Each point is reached from the start by the listed moves, each made once or not at all, plus a little noise. Is the number of moves made odd or even? Then give how often each move was made.
In the rows, zero is written as 128.

Moves:
(1): [161 182  77]
(2): [165 162 171]
Start: [123 105 135]
Points:
[124 109 134] => even (0, 0)
[191 195 127] => even (1, 1)
[163 139 179] => odd (0, 1)

Moves:
(1): [152 142 107 136 127 112 128 121]
(2): [102 130 114 133 138 160 124 147]
(3): [134 131 146 137 147 124 127 157]
(4): [117 122 153 136 157  99 121 118]
(5): [135 104 122 120 161 136 128 132]
(6): [133 119 115 159 123 138 133 143]
(7): [162 139 135 136 152 119 159 133]
(8): [105 120 142 125 125  90 174 171]
Start: [103 126 145 127 139 140 140 104]
Points:
[144 110 125 168 184 140 145 146] => even (1, 0, 1, 0, 1, 1, 0, 0)
[ 61 120 162 139 166 128 177 194] => odd (0, 1, 1, 0, 0, 0, 0, 1)
[101 113 147 148 228 130 127 141] => odd (1, 1, 1, 1, 1, 0, 0, 0)
[ 91 137 136 145 176 126 129 106] => odd (1, 1, 0, 1, 0, 0, 0, 0)
[115 119 169 153 249  81 205 188] => odd (1, 1, 1, 1, 1, 0, 1, 1)

Moves:
(1): [135 138 143 113 119 135 148 121 121 123 120 126 122 139 122 109 126 142
 133]
(2): [137 136 180 134 103 127 124 149 135 119 138 158 126 119 120 123 101 135
 126]
(3): [130 133 158 104 142 132 127 108 134 132 114 137 140  70 127 122 140 125
 126]
(4): [139 136 132 144 148 141 133 133 144 121 117 130 117 120 123 132 123 137
 150]
(5): [105 127 133 122 143 110 113 134 109 134 116 125 102 119 128 105 134 139
 143]
(6): [102 143 142 122  97 123 121 107 151 133 118 106 141 135 128 143 158 126
 121]
(7): [122 136 117 125 126 140 135 126 123 130 120 130 121 117 126 126 119 137
 128]
(8): [132 129 128 122 122 122 123 137 127 115 104 129 131 119 142 129 106 104
 141]
(9): [119 120 134 117 130 137 120 146 139 141 132 145 132 139 129 123 120 123
 131]
(10): [113 125 144 128 121 116 136 135 102 143 118 134 147 135  95 135 137 134
 135]
(11): [ 84 146 116 107 120 139 144 118 131 112 147 116 124 112 139 129  87 106
 123]
(12): [126 116 130  99 133 156  88 129  95 133 127 115 127 139 150 160 119 134
 120]
(13): [125 150 125 134 118 129 165 172  99 120 122 123 139 103 157 159 135 114
 134]
(14): [115 115 121 128 130 106 128 131 128 119 115 143 115 141 133 118 130 123
 122]
(15): [135 116 128 139 127 117 142 112 133 147 148 130 123 142 137 139 125 133
 131]
(16): [132 155 137 134 124 118 120 122 122 128 123 139 123 128 110 149 139 117
 121]
(17): [117 117 136 151  99 129 126 135  98 135 145 124 122 127  99 117 142  92
 132]
(18): [ 99 131 122  97 118 143 116 115 128 124 145 152 136 121 104 126 115 138
 155]
Start: [141 125 134 132 102 112 153 136 110 126 114 120 138 112 131 140 133 124
 126]
Points:
[ 86 152 247  93  60 127 158 151  52 123  77 183 124  19  40  82  94 121
 216] => even (1, 1, 1, 1, 1, 0, 1, 1, 0, 1, 0, 0, 0, 0, 0, 0, 1, 1)
[ 83 106 146 149  42  93 155 129 116 162 120 130 125 147 113 140 157  88
 124] => even (0, 0, 0, 0, 0, 1, 1, 0, 1, 0, 0, 0, 0, 1, 1, 0, 1, 0)
[ 26 121 171  67 126 100 158 118 108 147 110 183 119  62  95 119  93 131
 190] => odd (0, 0, 1, 1, 1, 0, 0, 0, 1, 1, 1, 0, 0, 1, 1, 0, 0, 1)
[ 41 141 155  59  62 196 148 143  42 131 134 141 134 107  65 145  66 115
 182] => odd (1, 0, 0, 1, 0, 0, 1, 0, 1, 1, 1, 1, 0, 0, 0, 0, 1, 1)
[ 93 139 158  87  43 103 189 155  38 137  56 104 152 129 170 206 135 119
 139] => odd (1, 0, 0, 0, 0, 1, 1, 1, 0, 1, 0, 1, 1, 1, 1, 0, 0, 0)
[ 95 129 136 111  47 109 138 165  16 125 115 154 133 104 137 211 117  56
 159] => even (0, 0, 0, 0, 0, 0, 0, 1, 0, 0, 0, 1, 1, 1, 1, 1, 1, 1)
[159 131 249 119  67 115 129 132  68 114  85 172  99  79 113 155 104  84
 145] => even (1, 1, 1, 1, 0, 0, 0, 1, 0, 0, 0, 1, 0, 1, 1, 1, 1, 0)
[ 92 141 171 129  66 104 205 176  20 135  94 142 128  85  85 135 122 106
 228] => odd (1, 0, 0, 1, 1, 0, 0, 1, 0, 1, 0, 0, 1, 0, 1, 0, 1, 1)

Moves:
(1): [115 107 113 111 118 119 136 130 138 128 114 142 131 119 128 151 133 131
 120 132 144 147 117 103]
(2): [130 127 130 123 120 134 128 140 127 143 112 128 111 129 134 125 140 128
 124 126 129 136 120 134]
(3): [121 143 125 116 128 104 133 135 116 113 100 125 149 115 129 121 131 150
 124 146 129 149 127 142]
(4): [122 143 136 133 113 129 101 147 141 130 119 131 123 144 131 137 139 130
 146 130 133 131 157 133]
(5): [146 114 107 122 137 124 127 149 139 141 116 154 118 134 134 120 135 128
 147 110 161 136 136 137]
(6): [129 124 156 120 124 122 114 133 140 141 116 126 111 131 120 128 134 149
 123 123 144 123 126 136]
(7): [117 129 129 137 130 125 148 110 134 110 119 127 130 129 139 118 122 113
 130 124 126 142 126 137]
(8): [147 113 140 128 130 139 122 111 113 116 119 131 127 123 145 141 124 127
 124 132 122 135 111 128]
(9): [131 142 140 117 130 137 137 130 122 104 116 128 147 115 127 134 126 121
 123 117 127 117 125 121]
(10): [120 134 120 143 140 114 115 139 125 132 115 128 120 143 128 127 123 132
 120 124 136 125 114 111]
(11): [121 134 122 120 147 133 111 121 130 131 136 106 146 131 116 119 119 125
 125 134 120 128 125 140]
(12): [130 121 131 136 127 134 145 155 137 117 145 106 133 131 127 120 110 127
 118 123 111 135 116 146]
(13): [123 125 127 143 134 143 119 132 132 131 144 132 114 134 132 142 146 123
 143 134 131 115 132 128]
(14): [111 139 143 153 116 145 136 105 126 130 118 136 122 101 140 118 131 148
 147 125 120 139 117 124]
(15): [113 133 122 130 131 109 102 143 141 124 120 124 122 112 139 125 130 121
 137 136 115 118 113 136]
(16): [130 120 135 137 124 146 141 125 135 131 118 126 130 127 141 129 130 115
 122 135 147 125 127 130]
(17): [122 121 118 118 154 121 113 133 116 145 136 113 125 121 138 128 131 137
 126 124 127 139 139 138]
(18): [143 119  91 130 119 117 129 132 142 124 139 114 125 111 119 122 134 121
 114 117 118 126 125 135]
(19): [137 140 119 107 130 126 123 137 126 120 129 126 113 128 129 127 127 135
 127 131 133 131 134 110]
(20): [127 113 141 126 102 138 122 121 123 122 130 120 122 127 125 120 133 112
 127 131 129 115 125 135]
(21): [126 115 146 119 149 128 124 127 133 128 154 146 138 133 124 117 138 113
 142 139 134 146 137 140]
(22): [126 147 137 126 116 131 123 129 131 134 142 131 132 126 125 122 124 121
 122 130 140 131 128 139]
(23): [134 102 122 120 145 154 122 151 116 129 116 151 110 124 135 127 132 101
 118 137 125 124 130 133]
(24): [147 128 118 132 126 124 134 126 104 125 131 124 125 115 118 140 121 128
 139 129 129 141 120 128]
Start: [124 118 150 139 133 138 131 130 122 125 120 139 120 126 129 134 139 124
 141 140 134 134 111 106]
Points:
[ 85 133 198 121 171 141 107 148 153 101  78 125 141 104 152 111 172 105
 153 173 154 152  90 169] => even (0, 1, 1, 0, 0, 1, 1, 0, 1, 0, 1, 0, 1, 0, 1, 1, 0, 0, 0, 0, 1, 0, 0, 0)
[112  98 154 111 142 128 114 170 109  95   7 103  99  52 181 122 133 149
 142 141 178 211  29 136] => even (1, 1, 1, 0, 1, 1, 1, 1, 1, 1, 1, 1, 0, 1, 1, 1, 1, 0, 1, 1, 0, 0, 0, 1)
[117 105  78 168 135 125  90 230 147 134  83 134  74  72 161 160 176 134
 184 104 153 177  78 113] => odd (1, 1, 0, 1, 1, 0, 0, 0, 1, 1, 0, 1, 1, 1, 1, 0, 1, 1, 0, 0, 0, 0, 0, 1)
[135 124 155 173  98 150  97 161 150 103  98 107  42  80 164 138 160 139
 176 133 107 170  70 143] => even (0, 1, 0, 1, 0, 1, 1, 1, 0, 0, 0, 1, 1, 1, 1, 0, 0, 1, 1, 0, 0, 0, 0, 1)
[102 107 131 112 138 167 122 183  79 134  69 109 100  72 148 116 134 126
 111 173 163 207  58 128] => even (1, 1, 1, 0, 0, 0, 0, 0, 0, 1, 1, 1, 0, 1, 0, 1, 1, 0, 1, 1, 0, 1, 1, 1)
[ 65 118 164 147 128 127  77 197 161 118  34 174  84 123 170 151 173 106
 136 185 199 158 102 124] => odd (1, 0, 1, 1, 0, 1, 1, 0, 0, 1, 0, 0, 1, 0, 1, 1, 0, 0, 0, 0, 0, 1, 1, 0)
